Rows are points. A path goes straight from each point to the next, and from the last back to the first. The post is the endless flat space through its rows: a point in 2 columns, a line in 3, a plane in 4, and so on, so that a path can go around it. How many times does the path go around the post? Going back the other way cancels.

Post, 2 rows:
[[  1  38   4]
 [-35 -11 -28]]
Path:
[[ -9 -37 -39]
 [-73 -78 -37]
 [-40   1 -11]
 [-39  40 -28]
 [-27   8 -33]
 [ 29   1 -30]
 [ 19  11  19]
 [-23  18  26]
 [-75  21 -11]
 [-32   7 -57]
 [ 19 -16 -44]
 [ 15  -6  -3]
 [-25   8  18]
 [-28  43  16]
 [-45   1 -38]
 [-61  34  15]
 [-63 -37   6]
 [ 13  11  13]
 [ 13  -3 -55]
 [ -6  68 -29]
 [-24  69   7]
 [-61  17  13]
 [-16  61 -30]
 [  9  29 -43]]
Times around: 2

Post, 5 rows:
[[-30   9  13 -14   0  -7]
 [-18 -30  26 -42  -6  18]
 [-29 -38  59 -10   3  15]
 [ 44  42 -68  12  30 -15]
 [ -1  -4 -33  -1 -20   6]]
Path, 29 rows:
[[   5   17   47  -14   71   17]
 [ -29  -80  -33 -101  -37   60]
 [ -48  -32  -11  -75  -19   -8]
 [ -60   20   36  -35  -27  -45]
 [ -27    1   85  -48  -13   19]
 [  55   29   19   69   64   35]
 [  -3   33  -74  -15   32    3]
 [   4  -10  -36   -4   36  -32]
 [ -33  -27   40  -52   -7   -6]
 [ -12    3  101   -1   18    0]
 [ -32   20   14  -27  -32   33]
 [ -52   -7    3  -20    6   33]
 [ -12   10  -24   43   31  -19]
 [  -9    1   46  -46   41  -54]
 [  -8   -3   52  -18   -8  -11]
 [ -24    2   33  -24  -11   -5]
 [  25  -29   -7    0    7  -17]
 [ -68   10    4  -30   10  -39]
 [   6   24   -2  -28   59   25]
 [ -23   50  -33  -45  -16   -7]
 [  64   22  -28  -19   -2   -7]
 [  14  -12    4  -35   21   -8]
 [  19  -47    0  -49   63  -11]
 [  29  -55  -52   11   -9   63]
 [ -20   -8   15  -38    9   25]
 [  14  -70    3  -50   30   30]
 [ -16  -26  -35   -2  -25  -31]
 [  -4   28   50   38   48  -40]
 [   2   32   49   13   27   -2]]
Times around: 2

Post (10 x 11):
[[ 35 -18  -1  15  10 -66 -30  37 -31 -34 -14]
 [ 16 -12   5  28   6 -57  -9  54 -80 -16  -9]
 [-26  -9 -39   3 -15  34 -25  21  53  21  -8]
 [ 33   2 -18  14   1 -72  54  49 -55 -25   4]
 [  4 -26  -9  17 -46  48 -13 -13  52  17   4]
 [  3  32  26  10 -12 -29 -16   0 -21 -26  14]
 [ 17  -4 -42  29 -17  91 -19 -30  69   4 -20]
 [ 23   6  -5   7  11   4  14  23   7   3  71]
 [ -7 -26 -47  63  -2  36   8 -15  40  -9   7]
 [  1 -25 -35  19  19  58  10 -23  34  26  -2]]
Path, 32 rows:
[[  52  -49  -35   67  -21   49  -35   -7   35   14   19]
 [  27  -10  -76   -9   55   30   -2   32   60   39  -32]
 [  49  -39  -29   60    0   26  -58  -36   19  -23  -33]
 [   9  -31  -22   35  -62   28  -87  -37   56  -52  -15]
 [  19   17   11   13  -78  -18  -25    1   22  -54   -1]
 [   5   46  -63   11  -34  -32   48   57   33  -53  -55]
 [ -18   -2   26   29  -21  -76  -49   33   30  -36  -32]
 [  56   12  -52   14   -2   40   37    5   50   12   17]
 [  14  -27  -59   -7   -4  -23  -33   54   12    6   11]
 [  14   25  -59   31  -52   13   51   10   43  -45   28]
 [  11   42  -31    8  -16   -1   10   52   13  -30   35]
 [ -11   30   -3   11   17   62  -32  -15   54    3  -15]
 [  79  -53  -27   51   26   32  -11   -9   16   12  -49]
 [  41  -39  -47   70   14   10   49  -20   31  -11  -10]
 [  22   -7  -14   18  -21   23   78   -2    1   13   -6]
 [  -1   16   27   22    2   13   -9    6  -15  -33   49]
 [   3    5  -21   20  -24   32   30  -29   31  -19   33]
 [   3    3  -27  -42   27   37   -4   50   49   23   33]
 [  36   41    5  -10   15   64   54   25  -11   61   -3]
 [  37    4  -32   40   28   25 -113  -18   96  -44    8]
 [  12   40  -34   -5  -13  -24  -55   22   -1  -32  -32]
 [  10    3  -50   30  -18   -9   41   32  -32  -27   36]
 [  19   52   91   16  -41   24  -30  -54  -36  -65   33]
 [  16    2  -19   11   22   15  -21  -20   73  -20    8]
 [   5   19   53   10    6    0  -36  -17  -21  -17   -2]
 [   8  -43  -25   42   55    8  -17   36  -25    4    3]
 [  16    5  -21  -18   -3    2    0   81    3   40    5]
 [  20   -7  -39    4   17   13   19   -4   67   19   27]
 [  -1   34   -9   41  -10  -18   14  -16  -42  -30   25]
 [   0   18  -31  -11    4   44  -52   -8  -10  -11  -31]
 [ -34   19    3   -7  -77    1  -61   64   61   -8   59]
 [  33  -56  -51   35   -8   39   52  -11   25   15   41]]
Times around: 3

Post, 13 rows:
[[  6 -12 -33   4  25  -6  -1 -15 -16 -31  43  -5  45 -25]
 [ 16  -8   6   5 -38  53 -43  13 -28  14 -17 -40 -54   8]
 [-40  -1  -4  30  39 -32  -9  40 -12  -8  64  10  39  -2]
 [  9 -31 -14   0 -24   4  15 -15  -2  12 -52  26 -11  72]
 [ 24 -15  13  32 -34  38  21  19  11 -17 -13 -30 -47  24]
 [ 28 -17  16  15  51  -4   1  16 -18  19  48  16  40  10]
 [ -1   8 -14   1 -16  51  21 -43  17  14 -45  55 -22  20]
 [-26 -21 -22   3  41 -11  21  -7  24  24  42 -31  -3   8]
 [ 13  16 -32  27  34 -28  32  20 -34  15  69  -7  15 -20]
 [  8 -52  -3 -21 -44   5  19  10  12  26 -75  54  14   2]
 [ -8  -8   6   4  62 -22  10   0 -22 -28  33  13 -20  -9]
 [ 17 -80  12  12 -58  37  17 -25 -17  37 -53  66   1  31]
 [ 32  10  34  18 -61  21  -7 -33   2  11 -31 -36 -34  14]]
Path, 28 rows:
[[ -20  -75  -22   32   12   27   26   -2    8  -27   -3   -4    2   24]
 [ -11   -3    5   43  -75    1   79    5   20   46  -21   12   -7  -25]
 [  -5   -5   18  -24  -40   60   34   11   17  -14  -68   20  -79   81]
 [  26   -7    7  -20  -11  -24   -3  -43   15   11   -6  -38    3   37]
 [   8   51  -28   27  -21  -14  -30   35   10  -49    8   -7    7  -12]
 [  44  -25   -1   30   20   -7   20   78   30  -29    3  -17   32    0]
 [  -7  -48  -13   25  -44   15   21  -40   -7  -13  -14   32   50  -58]
 [ -34  108 -101   36  -43   35   50  -57   -9  -17   45  -47    6  -12]
 [ -10   19   -3   -6  -20   13   -6  -44  -16  -76    6    4  -16   17]
 [  15    5  -58   -6  -37  -11   -4   52   -5   -6  -17  -49  -52    9]
 [  38  -25   -3   51  -24   21  -21    0  -30   20   14    7  -16   16]
 [ -31  -93   -8   45   41   23   53   31  -21   17   16   11  -74   13]
 [ -61  -20   35   -7   69  -36   33  -11   15   71  -27   51    0   54]
 [ -33   49   25   68  -19   14  117  -18   45   -8   29   38  -31   51]
 [  16   58  -13    5  -16    2  -51  -70  -56   25   81  -30   26   -2]
 [  25  -37   12   14  -13   -6  -29   63  -44   10  -24   93    9  -26]
 [  39  -38   49   21   11   26  -17  -38   61  -21  -32   -4  -12   10]
 [ -33   -8   24   21    6   -9   22  -25   26   62  -10  -38  -10  -23]
 [ -36   16  -50   12  -33   65   15  -15  -16   54   26  -47  -40  -34]
 [  55   23   31   40  -65   32   -4   -9  -56   10   48  -12   27  -15]
 [ -15    3  -34  -12   58   86  -32  -13    1  -50    7   52  -26    5]
 [ -11    3  -39    7   29   12  -61   11   -8   -9   18  -18  -53   21]
 [  12  100    2   79   25   -6  -29  -58  -16  -51   68   -4   12  -74]
 [  -8  -21  -27   35   15  -36   67  -13   19   94   64  -52   32   -7]
 [   4  -23   39   -9   70   46    3   17    2   10   31   22  -15  -22]
 [  72   -7   57  -16   21    8   -3  -36  -32   12   30  -22    3   20]
 [  20   16   21   -2  -14   12  -35  -33   14  -13    0    6    5    1]
 [  73  -27  -20   14  -15    4  -60  -80  -53   20   12   33   85   11]]
Times around: 5
